Each row is a point. The points of each table are mixes of a few directions, plus a little noise. Count the directions of each table, and those that both share. Where both have some left over, give the other angles between the two spaces (their principal angles), to ten degrees, smallest first.

First:
[[ 34 -50]
 [ -3   5]
 [ 22 -33]
 [ -4   6]
 [-48  72]]
Second (7 x 2):
[[ 19 -28]
 [-41  61]
 [ 38 -57]
 [-10  15]
 [-35  52]
 [  0  -1]
 [ 28 -42]]
Directions: first 1, second 1, shared 1

First, 6 rows:
[[ 45 -23 -90  40 -21   3]
 [  9  62  -6  50  16  11]
 [ 26 -57 -48  -8 -26  -6]
 [-34   0  40 -34  12  -4]
 [ -3 -34  75 -48 -14 -10]
 [-43  52  28  -1  32   5]]
Second (7 x 6):
[[ 27   9 -23 -73 -32 -20]
 [ 10 -14   1  -9  16  39]
 [-29  -7  34 101  65  66]
 [ 13   3 -11 -35 -16 -10]
 [-46 -28  24  87  12 -27]
 [  8  52 -11 -21 -24 -42]
 [ 17 -16 -14 -50 -20  -7]]
Directions: first 3, second 3, shared 1; angles 90, 90

First:
[[ 11  -2 -31  21   2  34 -20  -8   8   0   7]
 [ -9   5  23  -2  13 -43   6  -8   4  -2 -32]
 [-10   4  29 -11   6 -41  13   0  -2  -1 -22]
 [ -1  -2   4 -12 -10   8   9  10  -7   1  17]
 [ 23 -15 -61  -2 -41 121 -11  27 -13   6  96]
 [-10  -6  31 -57 -39  10  42  42 -32   4  58]
 [ -8   8  20  15  28 -56  -5 -22  14  -3 -57]
 [ -2   6   2  24  26 -33 -14 -24  16  -3 -47]
 [ -1   3   0  14  15 -17  -9 -14  10  -2 -26]
 [ -6  -1  19 -25 -14  -5  19  16 -13   1  18]
 [ 12   0 -36  35  14  25 -30 -20  17  -1 -13]]
Second (11 x 11):
[[-13 -42   9  53  54 -40  15 -28  49 -26  42]
 [-14 -43  10  55  57 -42  16 -29  51 -27  44]
 [  7  22  -5 -28 -28  21  -8  14 -25  14 -22]
 [ -2  -7   2   9   9  -7   2  -5   8  -4   7]
 [  1   2   0  -3  -3   2  -1   1  -3   1  -2]
 [ -2  -6   1   8   8  -6   2  -4   8  -4   7]
 [  2   8  -2 -10 -10   8  -3   5  -9   5  -8]
 [ -7 -23   5  29  30 -22   8 -15  27 -14  23]
 [ 20  62 -14 -80 -81  60 -22  41 -73  39 -63]
 [  6  18  -4 -24 -24  18  -7  12 -22  12 -19]
 [  3   9  -2 -11 -12   9  -3   6 -11   6  -9]]
Directions: first 2, second 1, shared 0; angles 70

First:
[[ -6  -7 -16  19  -7  -9   2 -16 -11   6 -12  18  14  14   2  10   3  -2]
 [  5   5  27  12  19  30  -7  37  29   5  28 -51  -9 -35 -30 -23  -3  12]
 [ 14  17  39 -37  18  25  -5  43  30 -11  32 -48 -33 -36 -11 -27  -7   6]
 [-10 -12 -27  30 -12 -16   4 -29 -20   9 -22  32  25  24   6  18   5  -3]
 [ -3  -1 -21 -22 -16 -27   6 -30 -25  -7 -23  45   3  30  30  19   2 -11]
 [  1   3 -16 -40 -16 -28   7 -27 -24 -13 -21  44  -6  28  36  17   0 -13]
 [  3   2  29  32  23  39  -9  43  36  11  33 -64  -4 -43 -43 -27  -3  16]
 [ -5  -5 -16   6  -9 -14   3 -19 -15   2 -15  25  10  18  10  12   3  -4]]
Second, 9 rows:
[[ -6  -1 -15  -5 -10 -15   1 -14 -12   0 -14  28   4  20  13  10   0  -5]
 [  3   2  -2 -19  -5  -9   3  -9  -8  -7  -6  12  -5   7  14   5   0  -5]
 [ 23   1  25 -22  10   7   9  -6  -2 -17  11 -34 -13 -30   8  -4   4  -3]
 [  3  11  -7 -65 -15 -27   5 -15 -17 -19 -15  43 -21  27  40  11  -4 -14]
 [ 23 -45  -5 121  12  11  25 -72 -35  12 -11 -55  65 -43 -21  24  29   2]
 [-14   5  11  30  13  29 -16  49  36  19  23 -29  -1 -14 -41 -23  -8  16]
 [-10  11  -6 -32  -8  -9  -6  13   4  -2  -3  28 -15  21  10  -2  -8  -2]
 [  8   4  19  -4  11  15  -2  18  14  -3  16 -31 -10 -23 -11 -12  -1   4]
 [-30  12 -19  -3  -9  -1 -19  37  20  17  -2  39  -5  35 -13  -8 -13   7]]
Directions: first 2, second 3, shared 2

First:
[[-34 -16  -6 -30   1  -6  21 -39 -48 -27 -82  26 -35  27   3 -44 -36  11
   55 -47  28 -29  -9  22 -28 -18   8 -23  24  20  37  -5]
 [ 48 -46 -17  12  23  36  63  57 -15 -38  10 -50  13  45  61 -36  26 -31
  -61  16  33  12 -24  39  13  18 -49  13   3 -84  56   4]
 [-36  16  -7   7  -7  -4  -4 -47 -30 -28 -34  12 -21  21  27 -35 -30  24
   24  -7  17  -8 -16  -2 -11 -31   4 -10  41  -2  29 -19]
 [ 30   3  48  -4 -15  -6 -39  34  55  34  58  13  25 -45 -41  59  20 -13
  -13  17 -30  10 -12 -17  12  28  -7   8 -37  26 -40  25]
 [ 40  -4   0  14  31   7 -14  18  46  20  27 -22  52  12  -1  40  33 -16
  -42  15 -38  32   7  -9  28  26  13  13 -16 -25 -20  23]
 [-30  10  26 -16 -29 -13 -17 -21 -14  -3 -14  36 -31 -23 -20  -7 -29  15
   44 -14  13 -23 -16  -4 -20 -15  -3 -14   6  41   1  -5]
 [ 20 -19 -28   0  13  11  35  34  -8   3   6 -27   3   8   7  -8  21 -17
  -25   3   8   2  23  16   6  12  -8   9 -17 -24   0  -2]
 [-37  57 -17  17 -19 -26 -46 -36  15  40  31  14  -6 -43 -36  30  -5  27
   18  16 -32   3  47 -44   1 -21  40   4  -5  47 -63 -22]]
Second, 10 rows:
[[ 23  -2  39  23  10  14 -26  -9  31 -26  16  -4  35  29  40   8   0   1
  -30  21 -10  25 -63  -5  18   4 -18   3  29 -40  34  18]
 [-45  16  38 -15 -11 -17 -41 -76 -12 -22 -62  53 -17  13  -3 -11 -49  32
   65 -32   0 -16 -43 -10 -21 -27  20 -25  43  41  25   3]
 [ 19 -45 -36 -25  11  14  71  53 -37  -5 -19 -25 -21   8   0 -31  17 -28
   -8 -20  34 -18  30  41  -9  18 -20   2 -29 -18  14  -2]
 [ -4  35   6  26 -12  -7 -37  -9  28  18  46  -1  14 -23  -5  27   6  12
  -16  31 -23  16   4 -30  12  -7   8   9   1   6 -30  -7]
 [-19  19  34  12 -15  -4 -34 -37   5 -20  -2  22  -2   4  17  -4 -25  20
   14   8   0   1 -45 -14  -3 -19  -5  -7  33   4  20  -2]
 [ 15  26  32  46 -17  11 -35   5  34 -14  71 -13  23  -4  40  13   5   8
  -47  56  -7  27 -49 -23  21  -8 -29  15  22 -39  10  -4]
 [  1 -23 -31 -26  10  -1  38  20 -24  11 -28  -6 -16  -1 -21 -11   8 -14
   13 -26  11 -16  41  20 -10  10   8  -3 -25  12  -9  -1]
 [ 12 -37 -36 -39  34  -1  42  17 -16  19 -56  -6   1  14 -33   0  16 -23
   18 -47  -4 -12  52  27  -7  25  26  -6 -33  15 -12  15]
 [-13  63 -18  51 -48  -9 -28  28  19  36 121 -21 -13 -72  -9  24  18  15
  -41  74  -8  12  39 -45  13 -20 -12  27 -19   7 -65 -42]
 [ 10 -52 -27 -52  39   2  50   7 -28   2 -87   3  -4  32 -25 -15   4 -23
   32 -64   7 -19  33  40 -14  24  22 -14 -22  13  13  22]]
Directions: first 5, second 4, shared 4

First:
[[-37   4   5 -54  26  30  12  -5  -8 -22 -11  14  -9   1 -21 -16  27   1
   44 -14   5 -10  43 -28  -6  -1 -19 -43   9 -19 -50 -16]
 [ 27 -17  10  17  14 -21 -29  23  28  25  24  -8  -3  -1 -11  -4 -19  14
  -23 -10   4 -11  -4 -10  11   9  12   9   2  33  15  -7]
 [  4 -13   7   4 -21  -6  15 -11   2   1  -4   9   1  17   5 -21  -5 -14
   15   4 -27  -9 -11   3  -2  -2   7  22  -2  -2  -4   6]
 [-19 -11 -28   2   5  -7 -10  19 -11  19 -32 -31  10  11  -5  20  19  15
  -30 -28  18  -6 -21  -2  35  11  34 -21  13   5   1  11]
 [ 19  -1   0  24   5  -3 -21   7  -6  23  -6   0 -10  11  13  -5 -10  11
  -21 -10  -1   4  -6  -7   3  -9   7   3  -5  20   4   3]
 [-30  -5 -11 -21 -47 -15  58 -20  10 -44   7 -11  36 -16 -11  22  13 -35
   25  34 -12  -4 -28  46   0  23   5  29   7 -46  23  13]
 [ 14   2 -13  29   5  -6 -25  13 -10  26 -13 -15  -4   5  14  13  -5  16
  -38 -13  13   9 -16   0  13  -5  16  -2  -3  18  15   8]
 [ 40  37   6  46 -17  -5  -4 -14  -2 -12  35   8   2 -35  29  31 -33  -6
  -27  46  10  39 -12  40 -34 -13 -31  37 -24  -2  55   4]
 [-19   3  23 -47  29  34   5 -12  -5 -16  -1  33 -23   8 -14 -40  13  -1
   55 -11 -10 -12  56 -41 -21 -13 -31 -34   2  -7 -60 -23]]
Second (10 x 32):
[[-22 -23 -11 -15  24 -25 -19  30  10  16  -3 -28  33   7   2   8  18  26
  -29 -38   4 -26 -18 -20  37  22  32 -21  -3  14  16   8]
 [  5  15  -3  -3  21  18  -4  -9 -15   0 -15  14 -20  10   1  -3  -3   1
    8   3   8  17  20 -16 -10 -19 -14 -18   1  -7 -31   7]
 [-42   1  37 -39  28 -30 -14   3 -12 -22  42  15 105  -6 121 -30  25  46
  -17 -41 -74 -43 -15 -40 -10   8 -19  -6 -99   3  85  13]
 [ 23  -1  25   3  -6  -5   7 -11  21 -10  32  22  -6  -6  -3 -19 -22 -14
   21  23 -18  -1  11   2 -22  -4 -20  26  -7   3   3  -8]
 [ 10   6 -20  21 -14  -1   6  -3  -6   5 -17 -12 -12   2 -12  22  -6 -10
  -13  14  17  19 -15  21   6  -3  11   8  16  -8  -2  12]
 [ -7  12 -14  -8   7   8   0  10   9 -12   7 -17  -9 -30 -39  35   5  -1
   -4  12  44  13  13  17   3  13  -6 -17  24  -9  -2 -13]
 [ 13   7 -17  17   1   8   1  -7 -14  11 -28  -1 -23  17  -7   9  -7  -7
   -6   7  12  22  -4   2   3 -16   7  -3  13  -6 -24  17]
 [-21 -22   8  -5 -47  20  10   5  -1   7 -12  -6 -22  -6 -30 -26  21 -11
   27 -18  -5 -31   7  15   6  17  13   7  26  15 -11 -46]
 [ 10  10 -18  22 -15   8   8 -10 -15   5 -23  -4 -19   7  -6  15  -5 -12
   -6  15  13  22 -10  18   0 -11   5   7  13 -10 -11  12]
 [ 31  -5  13   8   1  -2   4  -7  23   1  17  16 -27   5 -28 -12 -26 -17
   19  23  -1   7  13   0 -13  -7  -9  18  14   5 -22  -3]]
Directions: first 5, second 6, shared 4; angles 60

First, 11 rows:
[[  0  -2 -17  23   6 -34  -1  29 -31 -15  32 -18 -14 -47 -48  -4  12  31
    9 -11 -27   6   9 -32  17 -12 -17   1  -1 -15 -50  -5]
 [ 42  16 -40 -11  25  78  28  44   4 -54  28 -99  28  53 -60 -59  90  27
   -3 -47 -64   5  31 -70 -52 -96  -6  48  21  25 -57 -55]
 [-40 -11  53 -43 -24  -6 -42 -45  16  -1 -36  66  -6  -9  97  26 -64 -42
  -31  45  70  15 -19  48  27  34 -31  15  -3   3  72  32]
 [ 18   4 -33 -10  14  35  20  32  -4 -27  20 -46  15  14 -42 -11  51  26
   -1 -13 -47   5   9 -34 -28 -40  18  26  -2  -3 -48 -22]
 [  1  -4  18  33   0 -27  -3 -36  27  58 -30  44  -9  23  31  17 -35 -33
   24   5  33 -31 -15  51   3  57  25 -61   2   9  58  26]
 [-36 -23  11  -1  -8 -52 -28 -11  -2  14   0  61 -26 -54  27  56 -42  -3
   -2  47  19   1 -26  37  37  57   9 -15 -24 -26   8  42]
 [ 42  19 -17  39  25  24   8  29  -5 -28  29 -89   3  36 -61 -77  63  18
   24 -67 -42  -8  40 -66 -17 -78 -44   6  39  37 -38 -50]
 [-11  15   1 -10 -46 -31  64 -12 -49  46 -28  53  30 -41 -15  29 -64  18
  -13   4  33  22  -3  35  -2  46  52 -24 -35 -49   3   1]
 [-24 -35   2 -24  18   5 -40 -20  57  19 -17  57 -21  15  69  74  -4 -34
   -3  66   5 -23 -51  61  -1  63  50  -9 -20  -4  40  56]
 [ 30  12 -27  35  19   6  13  37 -16 -24  35 -71  -1   6 -68 -49  52  28
   18 -47 -46  -2  29 -59  -9 -55 -27   6  21  15 -53 -38]
 [-21   4  49 -26 -28  -1 -17 -45   4   8 -39  47   5   4  70  -1 -59 -35
  -24  17  68  13  -4  37  19  21 -34   3   3   9  69  11]]
Second, 9 rows:
[[  -3   57   58   37   -4   32  -21  -18  -14    1   20   -6   10  -23
    23  -63  -71    7    9  -20   19   47   23   19    5  -23  -87   -8
    65   16   14    4]
 [   6    0   31   19  -51  -83   11  -44  -13   14  -38   86  -10  -35
     9   44  -66   -9  -14   14   23  -20  -16   20   41   42   18  -16
   -31  -23   32   27]
 [ -36  -19  -60  -70  -15   94   77   30  -20  -11  -44  -55   44  -17
   -56  -32   59    5  -25    2  -41    2   13  -44  -62    2   71   21
   -38   17  -17  -51]
 [ -39   -8  -34  -83   -1   89   30   33  -10  -25   -2  -22   35  -21
     1   10   28   17  -34   37  -25   40   -7   -3  -46   -6   45   50
   -24  -17  -32  -12]
 [ -26  -50  -24  -29    2  -12    5   -3   -3   19  -45  -42  -10   31
    -1  -35   52  -44   -1  -23   55  -36   22  -34   11   16  -12  -19
   -21   44   51  -47]
 [  28   49   67   52    5  -21  -50  -31   15    4   35   43  -10    9
    55    2  -77    3   14    0   23   27   -6   50   24  -14  -64   -8
    53  -11   16   42]
 [  38   -7   -6   33   45  -62  -62   25   28  -16   79   24  -39   17
    16   77   17   29   22   23  -28   -2  -33   25   26  -15    1   13
     7  -46  -59   52]
 [  60  -49  -39   37   19  -74    6  -14   53   30  -30    2  -29  101
   -21   41   79  -37   31  -27   -8 -102  -18  -15    4   15   70  -44
   -34   20   30   -3]
 [ -27   26    5    3   -2   36    5   22  -36  -16   25  -30   11  -61
   -27  -44  -21   29   -2   -5  -18   44   22  -17   -4  -17  -42   11
    25   -1  -35  -13]]
Directions: first 5, second 6, shared 3; angles 40, 40

First (10 x 32):
[[   9  -16    5  -12    2    0   21   19  -28   -4   13   21   31   -2
     1   -2  -18   15  -47   14    2   11   20    1   12   14   23   -1
    -6    9    5  -43]
 [ -19   -8   15  -12  -39  -24    9   22   19   20    2  -28    7   60
     7    1   26    8   38  -15  -27  -20   30  -14   17  -24  -59   10
    21  -23   -9   10]
 [   5    5   -6    6   12    8   -7  -11   -1   -6   -3    5   -8  -19
    -3    0   -5   -6   -4    2    9    4  -13    4   -7    5   15   -3
    -5    6    2    4]
 [  30  -29    0  -18   26   15   38   25  -69  -20   27   60   59  -41
    -2   -3  -53   27 -121   38   21   35   22   10   15   44   84   -9
   -25   32   15  -95]
 [   3   40  -25   36   40   27  -50  -61   33  -15  -29  -12  -68  -61
   -10    2    7  -39   50  -12   26   -1  -71   14  -41   -2   19   -8
   -11    8    2   72]
 [ -10    8    1    5  -10   -6  -11   -6   22    7   -8  -20  -17   16
     1    1   17   -8   38  -12   -8  -12   -5   -4   -3  -14  -29    3
     9  -11   -5   29]
 [ -11  -15   14  -15  -30  -20   18   28    1   14    9  -12   21   47
     6   -1   12   15    7   -4  -21  -10   34  -11   20  -12  -36    7
    14  -14   -5  -14]
 [  -6  -10    9  -11  -18  -12   13   18   -1    9    7   -5   16   28
     4    0    6   10    0   -2  -12   -5   22   -7   13   -6  -20    5
     8   -8   -3  -12]
 [   0    3   -2    3    3    2   -4   -5    3   -1   -2   -1   -6   -5
    -1    0    1   -3    4   -1    2    0   -6    1   -3    0    2   -1
    -1    1    0    6]
 [  -1   21  -11   18   15   10  -26  -29   21   -5  -15  -11  -36  -23
    -5    1    8  -20   34   -9   10   -4  -34    6  -20   -5    1   -3
    -3    1    0   41]]
Second, 9 rows:
[[-10   6   5 -17 -15  -5   5   2  -1  12 -22 -28  -2  15  10   9   8  -3
   -1 -13  -7 -18   0  -3 -15 -12  -5   1  -4 -10  -8  12]
 [-20  22   8 -53 -26  -2  15  -2 -24  26 -71 -69  -3  12  29  29   5 -11
  -39 -31  -7 -44 -13   0 -56 -21  25  -4 -27 -15 -19  21]
 [-26  27   9 -51 -33  -6   9  -6 -11  31 -78 -83 -14  22  31  31  16 -16
  -17 -39 -11 -52 -16  -2 -60 -30   8  -2 -23 -22 -23  39]
 [ 11   3 -12  30  25  11 -19 -18  14 -16  18  26 -17 -29 -14 -10  -4  -7
   21  10  13  19 -17   6   7  11   5  -2   4  11   9   9]
 [ 14 -23   0  22  11  -2   4  15   0 -15  49  48  20  -1 -15 -18 -10  16
    0  24   2  29  22  -1  41  17  -8   2  14  11  13 -36]
 [-14  -6  11  -7 -28 -18   6  16  15  14   3 -19   5  44   5   0  19   6
   30 -10 -20 -14  22 -10  13 -17 -44   7  16 -17  -7   8]
 [ 24 -30  -2  19  22   5  14  20 -21 -22  57  69  36 -19 -17 -19 -28  23
  -37  37  10  42  26   3  44  32  21  -1   6  23  18 -63]
 [ 17   7 -19  47  41  19 -32 -30  21 -26  27  40 -28 -48 -22 -15  -7 -12
   32  16  22  29 -30  10   9  17  11  -4   5  18  14  15]
 [  3  -7   0  12   2  -2  -2   4   7  -4  18  14   2   4  -6  -7   1   4
   13   6  -2   9   7  -2  16   3 -13   2   9   1   4  -5]]
Directions: first 2, second 3, shared 2
